Each row of a before or after table is a point. One or more steps were done to the points. Then noise was added and the rows were shuffled. The steps act on how far a point lies along the listed directions, d1 being the first. Write out the steps. A step turns or swaps two directions, mirrors them in a line or flattens them onto one, adds a multiple of one to another, or multiplies one. Angles are multiples of 10 degrees, from the lower direction toward the higher: turns from -170 to 170, lines from 10 to 170 but not 90. Use the fewest steps. Two steps may share a direction if one is a turn and the other turns, adds or multiplies; they go together, in the order done. Otherwise the lowest direction goes first.

Directions:
(1): [-3 59]
(2): [-59  -3]
Before (11 x 2)
[[ -9  -1]
 [-17 -27]
 [  3   5]
 [-22 -12]
 [ 95  -4]
 [-12   6]
 [ 36 -68]
 [ -5 -39]
 [ 22  11]
 [  1   0]
 [ 20   1]]
After (11 x 2)
[[-11 -19]
 [ -6  -1]
 [ 14   1]
 [ 15   6]
 [ 65  -1]
 [  2   0]
 [ 26 -47]
 [-14 -10]
 [  2   3]
 [ -9   4]
 [ -4 -27]]
Steps: multiply d1 by 0.7; multiply d2 by 0.7

Directions:
(1): [-41 -48  -2 -56]
(2): [ 73 -33   0 -25]
Before (13 x 4)
[[-17  15  -6  11]
 [ 67 -68  -7 -43]
 [  7   5   6  -3]
 [-22  55 -22  30]
 [ 88 -31  10 -36]
 [ 31 -51  14 -42]
 [ 27  60  -1  64]
 [-14  69  -3  54]
 [-26  23  -7 -12]
 [-59 -35  20 -61]
 [ 60  57   4  69]
 [-53 -50   9 -53]
 [ 57 -48   9 -66]]
After (13 x 4)
[[ -4   3   8 -11]
 [  1  31  -2  -7]
 [ 18 -55   0 -49]
 [ 15 -56   6 -75]
 [  9 -42   6 -42]
 [-26  68  -2  57]
 [-21  54 -15  63]
 [ 18 -25  26 -45]
 [ -7  50   6  59]
 [ -9  54 -32  30]
 [ 13 -52  11 -56]
 [ 16 -85   0 -60]
 [ -5  12 -15   0]]
Steps: flatten d1 and d2 onto the line at 40 degrees

Directions:
(1): [ -2  45 -54   5  17  41 -52 -27 -53]
(2): [-39  68  15 -11  62   3  11   5  51]
(3): [ 60   7  79  -6  22  14 -42 -26  -4]
(4): [ -7  31   5 -46  -9 -90  -9 -21 -36]
(5): [  5 -19 -12   6  25   3  54 -95   1]
(6): [ 10  -6  12 -46  39  28  55  39 -62]
Before (14 x 9)
[[  5   9 -15  10  -9  36 -59  34  -1]
 [ -7  -7  25 -36 -10 -33 -22  -4 -12]
 [-17  13   6   1  27   5  40 -48  16]
 [-16   3 -56   7  -6  12   4 -48  12]
 [ 80 -42  37   4   3  15  29 -53 -25]
 [ 20 -28   6  24   2  60   0   6  19]
 [ 13  22   2 -16  14  33   4 -33   0]
 [  9 -35  15  50 -19  23  -7   7  14]
 [ 67 -43  38  10 -11  -1 -34 -40  -1]
 [  8 -31 -30  95 -27  77 -91  -4  37]
 [ 20 -42 -42  34 -55  14 -65  23   9]
 [ 23 -28 -16  11 -11   9 -16 -50  35]
 [ 52 -85 -14  30 -52   2   8 -75 -21]
 [ -1  19  14 -22 -41 -47  -5  66 -34]]
After (14 x 9)
[[-22  -4 -58  24  -7 -22  54 -33  42]
 [ 25 -65 -39  36 -62 -13  -5 -58  -8]
 [ 17  14   0 -16 -21   2  -6  48 -71]
 [ 42 -28  25   5 -21  -1 -25 -49  16]
 [  5 -17 -21   1 -14  -6  -9 -23  39]
 [ 10 -48  41  30 -16   7 -14  53  26]
 [ 48 -60   5  -8 -40   4 -34  46 -26]
 [-12  14  10 -10   2  -4  30 -17  50]
 [ -6  -9 -10   6  -2  19  13   8  19]
 [-32  -3  -7 -26   0  -8  -6   6  -6]
 [ -7 -13 -11  31 -10  10  -4  12 -16]
 [-41 -12 -45   5  -5 -26  32  13  43]
 [  9 -17  31 -21   1   3   2  56   9]
 [-18  24   2  17  10  -2   7 -53  31]]
Steps: add 1 times d3 to d2; turn d1 and d3 by 150 degrees; multiply d4 by 0.4; multiply d6 by 0.4; turn d5 and d6 by -40 degrees

Directions:
(1): [  2  25 -20  88 -10 -32   8 -17  51 -35 -34  87  31 -27]
(2): [-22 -58 -49 -20  19  -5   5  17 -70  18 -55  14  88 -32]
Before (8 x 14)
[[  0   7 -16  26  -5 -22   1   4  17   2 -20  38  37 -17]
 [ 14  12  15  28  -6 -15  -9  -8  38 -16  -7  41 -13  -5]
 [ 17  30  26  10  -3 -12   1 -21  40 -13   6   5 -20   9]
 [ -4 -28   2 -70  12  24  -7  13 -37  17  20 -53 -16  11]
 [ 10  28  19   1  -9  -4  11  -5   5  -3  25 -11 -29  21]
 [-20  -3 -11  10   5  -9   9  -4   1  -3 -22  29  35 -17]
 [  7   4  17 -11   0  12   1   1   4   4  17 -31 -18  11]
 [  3  -4  15   4 -14  -6  -1   5  -3  -7  11  -9 -11   2]]
After (8 x 14)
[[-31 -29 -39   6  16 -15  13   4 -30   6 -51  42  83 -33]
 [ 22  41  37  47 -13 -18  -7 -16  75 -27  11  44 -49   8]
 [ 32  74  61  27 -18  -9   0 -38  96 -28  43  -4 -84  32]
 [ 21  22  35 -13 -11  19  -1  -5  26  -1  42 -44 -52  25]
 [  5   7  23   5 -19  -7  -1   2  10 -10  23 -15 -31  10]
 [ -7 -44  -6 -92  17  29  -6  23 -63  30  17 -67  -2  10]
 [ -9  -8 -33  28  -4 -27   3   8  -3   3 -43  52  70 -31]
 [ 25  66  51  12 -22   0   7 -14  49 -14  58 -22 -90  44]]
Steps: multiply d1 by 1.3; multiply d2 by 3

Directions:
(1): [-29 -14   2  27  26  41 -44 -31  14  29 -24  83  73 -41  45 -60 -21  33
  63  39]
(2): [ -7  69  21  29 -38   7  62 -51 -42  28 -54 -14 -18  37 -57 -33  29 -15
  90   6]
(3): [-24  14 -84  -2  30  42 -71  12 -28 -43 -67 -51 -13  38 -17 -15 -63  23
  18 -53]
Before (13 x 20)
[[ -1 -11  18  13  -4  -7  -2 -10  10  21  17  38  25 -21  21 -17   1   1
    2   5]
 [  1 -25 -20  -4  25  12 -40  19  16 -12   9  21  13 -23  46   1 -16  13
  -15   5]
 [  9   1 -27  -4   4  -9  -8  22 -18 -26 -19 -48 -26  27 -17  22  -7  -8
  -32 -27]
 [  3  -8 -19 -24   4  -4 -14  10   0 -33  -3 -39 -21  11   1  17 -15  -3
  -39 -26]
 [  1  -4 -33  -7  29  16 -25  12   1 -43  -6 -32 -18  14 -20   3 -29   3
  -29 -23]
 [ -3  -2  -7  15  11  12 -24 -24   1   7 -22  20  28 -14  17 -13  -9   8
   26  23]
 [ -8  12   1   7   0   3   3 -21  -6  21  -9  18  29  -6  16 -23  16   4
   32  25]
 [ -5 -25   1   1  23  22 -43  17  17   4   0  43  37 -18  40 -19 -25   8
   -1   6]
 [-12 -34 -23 -17  24  20 -62  30  25  -9   3  11  26 -17   6  -3 -25   9
  -21  -3]
 [-10   5 -13  16   9  19 -17 -18  -7   4 -12   3  15 -12  13  -4  -9  15
   18   4]
 [  7  -2 -15 -14  14  -8  -1  11  -1 -16   6 -19 -13  19  -6  15  -4 -11
  -14 -17]
 [ 15 -13 -33 -35  -7  -9 -29  21  -1 -35   9 -39 -25   5   2  17 -18  -1
  -39 -28]
 [ -3  11 -21 -16  -7   0 -11  12  -1 -28  -8 -51 -27  18 -15  15 -19  -4
  -20 -48]]
After (13 x 20)
[[ 22  26  22 -23 -38 -36  63  -6 -16 -15   7 -66 -59  35 -42  34  33 -34
  -30 -21]
 [ 20  15   5 -17  -9 -28  39   8 -10 -10  16 -39 -39  33 -30  30  21 -31
  -19 -18]
 [ 26  24  36 -22 -49 -45  69  11   0 -11  35 -66 -62  25 -41  50  37 -39
  -46 -35]
 [-13  27   0  30   3  30  -2 -33 -14  21 -42  38  24  -9  15 -46   3  10
   78  25]
 [-16 -14   3  30  23  29 -44 -39  14  27 -24  71  69 -42  45 -44 -14  25
   54  51]
 [-24  -6 -19  24  17  29 -45 -20   0  15 -26  47  45 -18  28 -49 -33  24
   39  -3]
 [-28  10  14  36  17  52 -31 -34  -2  38 -51  86  71 -21  33 -79 -21  20
   96  33]
 [-21  22  20  18 -12  26   2 -28  -3  37 -36  36  36  -6 -29 -46  12  -1
   75  28]
 [ 33  35  15 -28 -58 -41  62  -2 -26 -15  12 -70 -71  35 -52  30  37 -36
  -17 -23]
 [-21 -18 -15   9  29  23 -49 -17  13  18  -8  54  65 -33  54 -39 -13  27
   29  34]
 [ 22  24  35   2 -19 -22  68 -12  -4  -8  20 -28 -40  18 -51  15  34 -28
  -14   7]
 [ 38  17  23 -10 -36 -55  71  21 -20 -14  19 -73 -66  39 -47  59  46 -44
  -60 -18]
 [-13  -4   9  24  11  23 -16 -30   7  24  -2  43  43 -36  33 -20  -1  20
   33  30]]
Steps: multiply d1 by 2.5; turn d2 and d3 by -160 degrees
